Each row of a before or after table is a point. One or more steps were done to the points. Then noise was added and the rows were shuffled. The steps act on columns, c1 being the first. Name the steps. A step turns or swaps two columns, mirrors them in a line or flattens them onto one, adds a multiple of one to another, or multiplies or shifts one. Angles are multiples of 10 degrees, from the lower column toward the higher: turns from -170 to 170, lines from 10 to 170 but not 90. Use the fewest steps. Two steps may share a column if one is a turn and the other turns, adds or multiplies; they go together, in the order done. Otherwise the lowest column goes first.
In the rows, zero is written as 128.

Before (12 x 2):
[[152  65]
 [159 150]
 [123 155]
 [130 152]
 [140 138]
 [124 139]
 [151  54]
 [125 110]
 [163 156]
 [144 139]
 [159  77]
 [119 145]]
After (12 x 2):
[[ 96 110]
 [163 148]
 [140 138]
 [144 144]
 [196 152]
 [164 155]
 [ 58  65]
 [154 138]
 [ 81  76]
 [158 140]
 [200 154]
 [ 40  53]]
Steps: add 1.5 times c2 to c1

Before (10 x 3):
[[161 116 163]
 [170 101  96]
 [ 99 196 113]
 [123 110  86]
 [128 116  92]
 [204  74 177]
 [207 110  80]
 [109 148  99]
 [208 135 122]
 [132  60 106]]
After (10 x 3):
[[205 128 127]
 [206 112  79]
 [170 113  88]
 [111 117 109]
 [163 140 156]
 [122 112  81]
 [126 115  92]
 [128 113  84]
 [ 96 134 140]
 [205 137 151]]
Steps: flatten c2 and c3 onto the line at 70 degrees

Before (13 x 4):
[[145 145 144  80]
 [117 140 117 141]
 [125 133 115 100]
 [120 141 107  98]
 [117 109 121 143]
 [133 137 143 140]
 [166  68 104 135]
 [116 114 107 145]
 [164 114 152  93]
 [131  91 130 115]
 [117 157  76 141]
 [124 121 151 130]
 [135 137 167 109]]
After (13 x 4):
[[142  54 132 125]
 [132 115 135 150]
 [182  98 117 139]
 [134   6  89 106]
 [124 145 121 147]
 [144 155 145  99]
 [ 97 185 123  84]
 [181 163 138 126]
 [159 146 138 159]
 [110  89 130 127]
 [109 152 130 119]
 [102  98 126 115]
 [146 138 140 107]]
Steps: turn c3 and c4 by 70 degrees; turn c1 and c3 by -60 degrees; multiply c2 by 2

Before (12 x 6):
[[ 78 137  74 168  87 157]
 [155 102 175 109 133 146]
 [ 48 102 166 169 121 110]
 [ 44 145 114 156  90 194]
 [122  81 102 132  95 119]
 [ 51  71 167 141 148 115]
 [155  97  90 110 169 187]
 [136  99 154 170 158 179]
 [112  93 156 143 167 154]
 [139  47 156 114 169 197]
 [120 152  95 136 110 111]
 [107 126  67 142  91 205]]
After (12 x 6):
[[ 99 107  89 142 105 156]
 [136 161 168 126 129 116]
 [ 87 160 195 151 148 161]
 [100  95 164 123 153 117]
 [137  91 146 143  76 178]
 [ 31 123  87 125 126 114]
 [ 58 174 154 153 156 202]
 [ 99 147 197 157 147 202]
 [ 97  51  92 149 101 188]
 [142  98  74 133 135 137]
 [ 49 142  92 118 150 124]
 [124  93  94 150 111 180]]
Steps: turn c1 and c2 by -30 degrees; turn c3 and c5 by 160 degrees; flatten c4 and c6 onto the line at 70 degrees
